Every row gives one point. A path goes straight from each point to the next, and from the last back to the first. The post is the endless flat space through its rows: a point in 2 columns, a line in 3, a plane in 4, and so on, so that a path can go around it. How many times does the path go around the post? Going back the other way cancels.
In the rows, 128 means zero.

Post (2 x 3):
[[129 170  97]
 [150 128 153]]
Path:
[[160 188 102]
 [146 150 103]
 [152 147  96]
 [164 165 126]
 [169 137 140]
 [142 117  76]
 [120 146 115]
 [121 149 132]
 [146 195 139]
 [161 195 128]
 [126 189 163]
 [ 95 139 130]
 [124 152  80]
 [176 147  73]
 [172 155 149]
 [140 167 150]
 [125 148 166]
 [141 177 119]]
Times around: 0

Post (5 x 6):
[[148 128 113 103  99 114]
 [141 150 141  70 136 185]
 [118 128 115 140 153  84]
 [145 110 160 125  80 143]
 [ 85 136  27 149 149 109]]
Path (19 x 6):
[[118  97 109  97 136 124]
 [ 61 133 144 124 159 100]
 [120 150 148 130 120 161]
 [145 163 139 169 130 144]
 [132 126 116 148  78  67]
 [ 98 134 141 113 127 127]
 [ 94 128  77  96 165 175]
 [120 120 116 142 148 144]
 [104 160  33 117 153 184]
 [182 158 131  84 139 146]
 [178  94  66 109 117 102]
 [107 108  73  99 124 126]
 [ 72 103 143 127 110 126]
 [ 91  99  97 119 135 150]
 [134  83 143 126 123 116]
 [115 123  76  82  81 199]
 [149 139 105  79  94  74]
 [109 154 108 114 139 100]
 [ 90 108 129 123  96 180]]
Times around: 0

Post (8 x 9):
[[138 133 115 101 124 162 108 129 170]
 [ 83 114 107 128 142  35 177 198  81]
 [126  99 157 124  84 165 136 100 156]
 [ 78  71 119 211 145  64 153 173 128]
 [120 117 102 155 139 119 161 146  93]
 [114 131 126 106 131 132 132  80 148]
 [126 127 162 107 154 140 139 134 125]
 [122 120 137  97 120 153  87 106 118]]
Path:
[[107  95 132 100 107  89 110 136 103]
 [136  81 121 180 113 134  92 199 211]
 [127 144 139 122 157 143 130 132 124]
 [ 61 132 125 112 160 100 145 171  95]
 [115 138  94 133  85 163 185 110 129]
 [116 139 166 108 120 120 134 157 100]
 [137  88  69 152 124  75  85 129 183]]
Times around: 0

Post (11 x 12):
[[161 148 187 183 101  97 129  84  92 149 158 105]
 [130 132 128 141 126 120  95 110 123 123 174 108]
 [134 109 135 153 145 198 117 157 113 109 108 111]
 [ 89 100 108 165  92  93 143 132 111 100  91 160]
 [138 118 127 136 198 151 123  91 149 110  87 115]
 [102  83 141 166 148 112  61 157 141 135  75 131]
 [107 138 135 105  80  72 155 107  95 138 117  86]
 [166 113 116 160 197 134 132 123 138 149 144  70]
 [108  73 173 134 168 120  93 194 175 110 117 170]
 [157 133 127 126 181 167  98 183  62 122 145 149]
 [112 126 112 121   7 114 149 114  61 188 141 188]]
Path, 19 rows:
[[ 98 138 170 135 151 117 117 136  76 127  75 116]
 [138 128  87 130 179 136 136 127 152 157 117  86]
 [165 139 163 125 153 122 128 139 153 122  70 134]
 [105  77 125 154 131  95 109  81 170 107  71 154]
 [119  72 142 161 169 111 115  95 120 117 116  77]
 [ 86 112 118 167 185 109 158  90 160 133 117 146]
 [126 128 110 151 123 122  97 146 119 157 149  98]
 [151 120 138 141 117 149 113 139 147 131  93 109]
 [139 115 153 112 123  69 101 164  91 118 166 153]
 [143  48 120 139 147 121 118 126 113 166  63  91]
 [ 86  80 134 118 138 147 142 122 110 141 121 142]
 [135 112 124 167 133 151 162 111 110  88 159 140]
 [123  84 143  70  89 108 123 191 119 130 179  62]
 [177 139 114 111 127 161 115 149 136 160 135 128]
 [143 126 132 151 155 145 130 157 107 130  86 148]
 [132  86 134 122  62 144 128 181 118 178 128 118]
 [131  78 113 137 153 147 121 119 127 136 116 149]
 [110 107 145 147 122 122 156 100 125 131  94 115]
 [ 85 115 121 150 117 151  93 143 116 183 156 173]]
Times around: 2

Post, 17 rows:
[[ 99 112 134 149 158 110 150 128 101 109 177 106 157 147 114 144 157  87]
 [164 132 114 126 123 139 130 130 217 159  97 146 148 119 106 169 110 143]
 [157 119 113  86 102 136 149  62 136 164 168 151 152 124 156 124 169 133]
 [128 108 116 134  68 124 127 125 190 142 160 177 147 115 157 121 125  88]
 [128 100 111 138  72 114  79  88 178 153 132 170 178 144 115 145 130 129]
 [188 145 133 117  96 101  80 160 149 109 108 137 158 152 132 154 118 114]
 [125 132 162 127 145 146 100 184  96 157 153 124 129 113 112 138 121 151]
 [139 143 165 167 156  80 135 145  85 194 153 110 106 104 114 147 124 104]
 [147 107  95 144  74 144  98 130 187 158 155 149 152 120 156 186 180 107]
 [181 127  54 104 108  91  65 145 190 108 142 183 124 120 109 171 121 147]
 [171 167 119 153 120 112 155 168  67 139 156 136 153 139  96 123 126 145]
 [ 77 140 140 131 119 115 175 156  79 164 129 117 108 151 139 135 145 139]
 [152 140  99 103 115 135  86 132 186 148 118 161 128 126  80 124 167  97]
 [120 130 129 146 182  97 145 203  61 188 134 121 165 161 140 123 120 108]
 [102 156 130 122 115 109 141 154 108 186 198  72 163 143 120 123 136 100]
 [145 137 118 134 105 101 128 113 144 152 139 115 158  87 134  85 173 167]
 [133 105 103 156 113 166 128  90 128 156 171 114 111 163 159  96 150 126]]
Path, 23 rows:
[[ 71 121 123 149 113 157 138 143 123 147 180 129 127 117 146 178 147  91]
 [169 114  90 191  63  67 164 140 125 179 147 149 209 149 162 101  98  97]
 [157 148  98 121 152  78 188 133 104 114 132 142 174 177  45 108 137 125]
 [138 142  97 114  88  73 111 139 175 164 160 138 179 168 127 158 143 118]
 [130 144  97 179 133  96 109 104 127 158 177 165 115  61 148 125 163 141]
 [174 153  69 147 143 143  82 187  94 116 133 150 161 187  97 133 113  96]
 [175 111 120 198  91 104 100 136  89 158 152  95 123 186 166 154 108 106]
 [123 104  85 173 166 122 132 136 100 157 154 115 142 155 136 136 172  50]
 [ 68 124 101 131 145  79  94 132 128 182 130 142 180 117 118  79 166  86]
 [126 128  91 137 126 117 121 128 124 151 148 151 117 148 132 140 181 122]
 [187 128 175 178 112  92 103 159 103 185 158  93 215 147 168 113 135 127]
 [177 139 115 143  77 105  91 189 119 192 132 116 193 167 134 174 123 126]
 [115 152 116 125 104 153 158 150  75 135 126 134 170 138 120  80 130 117]
 [213 160 124 118  91 138  88  71 121 170 151 157 142 119 117 158 141 162]
 [185 130 138 161 116 103  60 166 132 155 158 152  93 121 174 115  98 135]
 [132 113 128 146 117 100  88 184 122 123 147 140 121 142 116 177 139 136]
 [181 104 133 118 100 123 146  31 163 153 108 160 115 137 127 157 122 138]
 [170 153  54 182 106 131 139 106 137 110 134 100 175 171  96 142 126 125]
 [116 148 131 138  84 160 170 138 130 147 157 114 165 123 153 189 116 132]
 [ 93 120  82 103 129 148 181 184 104 160  94 105 147 177 149 112 151  84]
 [147 121 132 119  93 147 154 138 105 143 158 115 131 146 172  74 140 157]
 [152 130 153 121 122 155 106 170 109 117  88 171 136 181 135 110 167 110]
 [196 151  61  80 101 109  92  81 121 164 200 186 116 104 162 151 174 165]]
Times around: 0

Post (17 x 18):
[[123  94 142 162 120  58  80 139 172 144 118 127 115 153 137  87 130  87]
 [146 133 152 160 152 112  85  85 144 135 120 168 151 158 111  86 164 105]
 [195 119 137 133 128 116  95 137 177 198  89 115  99 165 140 192  99 140]
 [ 85 129 129 127 109 114 148  85  80  88 146 143 131 131 138 151 112 157]
 [123 153  97  96 136 171 165 126 111  93 154  97 136 100 169 179 129 136]
 [148 112 123  36 111 116 138 119 105 103 156 146 129 100 143 186 114 126]
 [149 157 150  89 152 105 107 133 165 200 106  83  98 183 108 141  79 115]
 [117 101 145  97 105 146 140 118 117 124 122 110 165  84 121 138 134 165]
 [109 129 142  81  97 150 159 120 114 145 150 158 136  95 186 132 124 136]
 [ 75 112 146 193 136  89 116 145 181 156 141 183 131 155  86 125 142  94]
 [123 113 159 168 126  70 159  94 174 107 146 156 173 145 126  91 136 118]
 [146 162  76  97 145 109 106  97 192 202 126 116 102 118 120 158 104 102]
 [121 105  97  83 125 128 160 118  93 125 169 120 148 116 150 133 149 178]
 [107 103 130 115 130 145 114  98 122 103 177 144 173 121 178 150  98 145]
 [136 129 156 176 108 101 126 126 163  94 172 164 130 121  87  74 117 136]
 [143 122 128 104  93 144 161 115  69 124 178  99 183 106 136 165 114 121]
 [112 104 165 155 115 140 124  71 196 134 164 143 112 184 118  94 162 109]]
Path (20 x 18):
[[161 116 119  68 120  64 177  89 145 113 129 161 110  57 102 147 102 157]
 [ 90  92 144  86  99 124 169  60 168 101 163 142  64 152 148  85 145 161]
 [115 138 104 162 122 162 124  85 158 158 215 148 116 110 160 129 152 103]
 [ 43 104 144 209 117 141 101 112 170 169 132 127 150 143 177 177 111 108]
 [107 119 122 153 127 117 121 145 165 106 189 113 216 109 104  77 112 152]
 [141 143 131 170 100 129 172 137  95  75 122 166 143 161 120 118 166 132]
 [158 142 154 108 150 144 185 110 128 115 131  93 126 173  45 125 122 120]
 [135  91 126 166  99 107  69 147 104 131 103 112 114  94  84 132 130 133]
 [ 73 125 132  99 124  99 136 147 159 161 150 140  83 128 160 154 125  90]
 [ 78 167 100 115 137 141 124  88 200 164 150 149 122  68 141  79 155 136]
 [152 113 144  95 111  93  69 133 113 171  90 174 179 137 163  98 125 166]
 [136 157 146  76 136 151  97  87 123 122 138 133 120 167  89 142  58 127]
 [190  92  78 105 132  75 133  98 119  77 106 109 124 121  85 191 120 122]
 [ 93 152 153 162 177  89 170 120  92 144 118 147 183 129 134 141 128  99]
 [195 104 183 101 155 132  91  71 149 144 173 142 181 144 141 125 138 148]
 [128 126 209 106 137 141 102  57 120 167 130 173 129 160 161 146 141  89]
 [104 164 141 109 115 131 133 137 150 175 144 144 115 104 144 161 130 144]
 [119 191 134 133  98 120 111 150  82 183 158 143 143 131 104 118 102  51]
 [138 132 130 105  96 149 187 114 112 121 135 139 166 127 133  87 179 132]
 [ 66 146  84 156 116 100 142 127 145 110 139 130  49 137  57 140 128 109]]
Times around: 3

Post, 17 rows:
[[125 116 134 117 174 145  69 158 126 122 122 112  73 110  97 109 138 169]
 [156 176 121 176  85 125  95 133  98 115 128 156 152 139  93 120  76 140]
 [110 164 136  80  70 140  86 104 158 139 110 169 149 141  81 121 171 170]
 [101 130  75 109 144 126 118  80  66 119 143  67 112 155 100 113 223 118]
 [148 123 126 122 108 135 134  98 144 136 133 207 154  92 148 143 106 190]
 [165 147 149 141 125 117 150 100 165 138 110 105 117 123 182  74  87 178]
 [128 139 132  90 109 138 121 134 105 120 151 141 177 115 145 153 125 154]
 [165 124 136 110 106 168 125 118 112 152 123 114 122 141  98  83 154 146]
 [ 99 106  91 106 128 132 153 128 146 121 122 138 155 126 115 133 103 131]
 [156 120 116 106 127 116 104 145  94  88 151 142 113 170 126 127 120 165]
 [165 103 138 123 135  95 110 147 137 132 107 125 129 111  87  99 118 145]
 [134  68 122 158 148 121 150 124  69  85  84 119  94 106 169 143 114 110]
 [117  94 124 150 129 152 152 130 116 125 117 114  93 121 109 175 150 133]
 [123 128 142 148 178 143 157 129  85 123 112 130  74 115 156 120 206 115]
 [149 157 137 161  74 127 131 160  90 141  77 144 128 119  75  74 120 179]
 [134  90  71  93 100 119 156 104 170 135 150  89 102 111 172 133 114 111]
 [138  94 144 152 131 124 140 135 128  82 165 136 122 103 163 117 125 143]]
Path (24 x 18):
[[168  73 132 174 207  97 138 166  76 113 138 168 137 102 116 109 128 169]
 [106 112 138 154 157 169 107 105 206 119 138 171 128 115 151 154 151 109]
 [115 109 106 124 135 148 109 107 108 149 138  83 119 172  69  76 186 125]
 [ 95 159 145 131 176 104  88  92 142 144 128 120 171 120  76  95  98 169]
 [135 171 171 105  81 122 116 166 133 100 151  85 145 107 102  96 150 131]
 [183 137 119 142  93 173 151 139 145 120 148 113 144 164 112 130 103 114]
 [129  66 121 172 108 155 140 123  91 145  81 106  99 127  88  98 187 138]
 [122  91 158 126 135 124 156 139 102  86 157 174 120 137 201 201 125 155]
 [132 150 201 154  48 128 141 147 130  53 165 118 158 170 109  82  95 165]
 [109 146 117 144  67 177 107  85  59 108 113 136  78 135  76 116 168 178]
 [150 183 110  75 171 153 112 104 179 182 139  42  91 103 134 111 126 130]
 [118 105 150 116 130 165 118 116 137 112 153 109 152 118 136 175 153 141]
 [ 98 137 130 168  72 135 137 129  95 136  91 170 167 146  85  95 160 150]
 [180 120 165 105 109 124 119 149 104 159 120 109 131 115 116 121 122 143]
 [122  78  82 133 131 124 173 118 149 142 123 116 129  73 111 134  74 158]
 [201 154 162 122  92 110 158 119  79 114 158  76 190 130 175 102 157 112]
 [103 101 145 171 159 137 101 134 136  75 125 136  54  97 127 157 190 140]
 [128 130 103  45 141 165 120  79 149 148 119  72 143 134 104  83 123 159]
 [181 117 105 181 144  73 143 145  94  53 134 138 137 152 153 163  82 160]
 [137 118 141 114 156 163 179 146 103 158 134 154 170 123 162  53 177 147]
 [122 119 197  77 110 132 104 100 135 141  95 150 192 136 137 163 101 158]
 [104  67 173 107  96 168 153  92 106  99  80 124 212 108  50 120  98 137]
 [171 111 129 151 106 130 184 121 114 132 127  63 155 105 101  39 149 109]
 [ 99  90 152 167 173 167 163 167  61  86  60 139 111  88 157  86 168 105]]
Times around: 4
